Each point is reached from the start by the listed moves, each made once or not at all, plus a little noise. Say if it took an odd or an even number of moves. Then give how often each move was made.
(in the rows, 128 means zero)

Moves:
(1): [203 117 140 131 123 102]
(2): [160 230 115 156 167 119]
(3): [127 160 195 137 113 112]
Start: [102 122 141 115 168 116]
Points:
[178 116 158 116 170  95] -> odd (1, 0, 0)
[104 120 144 125 165 113] -> even (0, 0, 0)
[138 223 123 142 205 103] -> odd (0, 1, 0)

Moves:
(1): [176 100 138 130 126 148]
(2): [138 170 126 113 145 144]
(3): [123 129 159 128 134 134]
(4): [136 127 131 186 148 131]
(5): [124  97 110  92 180 133]
(6): [111 113 115 131 121 157]
Start: [113 122  94 129 129 147]
Points:
[143  92 101  81 195 226] -> odd (1, 1, 1, 0, 1, 1)
[ 98  77  66 154 192 182] -> odd (0, 0, 0, 1, 1, 1)
[170 135 102 120 145 185] -> even (1, 1, 0, 0, 0, 0)
[107 117  63 139 210 203] -> even (0, 1, 0, 1, 1, 1)
[ 85  77  93  95 181 189] -> odd (0, 0, 1, 0, 1, 1)
[171 136 136 181 173 190] -> even (1, 1, 1, 1, 0, 0)

Moves:
(1): [174 116 138 107 127 132 139 135 119 141 141 132 133]
(2): [137 181 126 130 121 124 158 133 134 134 153 137 117]
(3): [120 138 177 131 127 127 110 127 131 129 133 129 133]
(4): [151 123 134 181  91 137 131 136 117 130 116 136 121]
(5): [140 135 133 157 171 129 111 136 112 137 120 115 142]
(6): [124 132 120 129 133 160 132 142 118 139 121 140 136]
(7): [119 110 143 135 137 126 174 123 134 147 132 126 131]
(8): [116 124 135 128 111 104 132 172  99 125 127 150 133]
(9): [137 120 127 119 134 143 130 160 165 104 110 135 117]
(10): [118 128 118 124 114 100  97 147 150 192 116 118 106]
(11): [137 125 116 144 123 131 115 131 137 128 173 134 147]
Start: [121 148 125 126 143 129 110 143 122 111 122 116 140]
Points:
[ 98 146 172 119 117  93  67 241 156 147  95 136 118] -> even (0, 0, 1, 0, 0, 0, 0, 1, 1, 1, 0)
[142 166 129 192  81  96 149 246 163 175 154 157 118] -> odd (0, 1, 0, 1, 0, 0, 1, 1, 1, 1, 1)
[100 143 191 137 154 127 138 135 133 129 131 117 147] -> even (0, 0, 1, 0, 0, 0, 1, 0, 0, 0, 0)
[147 198 166 187  88 160 122 249 129 104 160 177 146] -> odd (0, 1, 1, 1, 0, 1, 0, 1, 1, 0, 1)

Moves:
(1): [151 120 135 176 134 146  85 160 145 113 120 123 138 126 103]
(2): [128 150 146 126 135 128 121 130 117 133 112 131 111 127 138]
(3): [114 110 162 132 123 128 151 129 140 136 133 124 141 118 119]
(4): [121 114 141 132 165 131 122 128 116 118 135 148 109 133 125]
(5): [157 142 130 106 135 147 141 108 139 123 133 118 127 130 107]
(6): [112 150 118 139 131 142 125 143 128 138 133 110 132 105 107]
(7): [145 130 116 139 109 150 143 128 115 124 123 145 124 127 137]
(8): [122 145 133 125 136 112 138 146 139 123 107 134 144 100 135]
(9): [115 143 129 123 111 140 132 116 147 141 116 138 128 109 104]
(10): [153 137 116 131 142 126 127 120 121 160 108 137 113 105 125]
(11): [131 133 127 140 113 105 118 124 131 125 168 148 150 119 134]
(12): [115 120 135 107 142 124 106 126 115 144 109 135 159 139 112]
(13): [122 148 115 134 150 126 138 125 128 140 127 130 161 147 143]
(14): [146 146 129 123 125 125 125 152 140 146 123 136 136 143 117]
Start: [125 121 108 119  97 112 119 146 134 139 131 152  98 128 113]
Points:
[176 151 137 138 132 154  83 187 167 202  94 140 148  98   7] -> odd (1, 0, 1, 0, 1, 1, 0, 0, 0, 1, 0, 1, 0, 1)
[158 167 100 146 133 130  64 176 163 215  66 182 166 130  48] -> even (1, 0, 0, 0, 0, 0, 0, 0, 1, 1, 0, 1, 1, 1)
[150 216 118 179 136 159 103 175 159 136 125 199 145  73  66] -> even (1, 1, 0, 1, 1, 1, 1, 1, 1, 0, 1, 0, 1, 0)

Moves:
(1): [142 132 117 127 127 135 138 139 138 125 126 115 127 144 132 110 114 134
 112 111 122]
(2): [127 155 118 135 112 118 129 106 158 127 123 129 137 134 138 127 143 103
 120 119 145]
(3): [129 132 148 122 138 129 121 130 127 127 141 123 139 135 143 133 126 121
 127 119 138]
(4): [143 127 123 172 120 119 136 130 127 125 132 139 121 145 133 145 128 136
 132 139 125]
(5): [122 126 102 115 172 120 110 119 127 133 126 162 158 132 122 120 118 116
 121 118 123]
(6): [116 112 135 141 120 156 119 126 136 129 135 127 131 101 138 109 123 127
 125 134 111]
(7): [137 132 146 116 134 119 168 126 126 126 139 130 137 115 125 145 129 116
 125 124 120]
(8): [116 156 132 139 141 134 144 162 121 139 129 132 134 126 124 126 139 125
 129 126 122]
(9): [108 118 135 128 120 120 135 134 159 117 132 127 125 127 119 148 129 133
 130 129 113]
(10): [127 128 134 118 119 116 123 139 135 176 114 112 134 139 136 147 120 137
 122 138 134]
(11): [135 137 123 127 123 134 126 133 122 126 152 128 133 132 119 144 129 130
 128 131 121]
(12): [128 125 147 103 122 120 128 134 139 143 131 157 117 136 121 125 132 140
 132 121 140]
(13): [129 123 134 123 114 121 124 142 123 111 120 131 161 117 132 128 132 144
 123 127 121]
(14): [112 133 127 118 128 130 143 122 121 127 127 125 141 143 135 122 124 137
 118 142 125]
(15): [119 117 119 121 122 125 126 133 132 126 141 135 116 122 162 127 140 128
 125 119 121]
(16): [139 115 128 112 120 168 115 138 129 132 108 125 132 130 132 152 119 127
 116 147 136]
(17): [135 115 124 129 124 142 132 128 121 136 117 117 143 141 106 127 165 134
 123 115 114]
(18): [124 150 129 131 144 136 120 109 123 122 128 123 135 118 115 136 124 167
 124 113 126]
(19): [127 124 124 127 127 140 130 125 118 145 120 116 135 129 133 144 118 135
 168 118 122]
(20): [142 127 127 126 139 130 129 126 138 130 129 124 132 123 130 126 142 144
 136 150 123]
Start: [121 145 140 119 137 137 158 154 134 142 128 126 136 134 144 145 127 107
 140 137 134]
Points:
[118 141 120  84 129 173 151 153 164 126 148 169 219  93 187 173 137  76
  98 131 106] -> even (0, 1, 0, 0, 1, 1, 1, 0, 0, 0, 1, 0, 1, 0, 1, 1, 0, 0, 0, 0)
[102 200 144 139 141 171 159 150 168 213 111  93 177 107 161 165 138 151
 168 138 121] -> odd (0, 1, 0, 0, 0, 1, 0, 1, 0, 1, 0, 0, 0, 0, 0, 0, 0, 1, 1, 1)
[150 165 162 113 139 143 249 204 134 235 114 112 175 196 139 185 158 165
 157 141 101] -> even (1, 0, 0, 1, 0, 0, 1, 1, 0, 1, 0, 1, 0, 1, 0, 0, 1, 0, 1, 1)
[108 160 134 130 139 149 169 176 158 225  94 163 244 162 155 156 175 151
 153 148 103] -> even (0, 1, 0, 1, 1, 1, 0, 1, 0, 1, 0, 1, 1, 1, 0, 0, 1, 0, 1, 1)
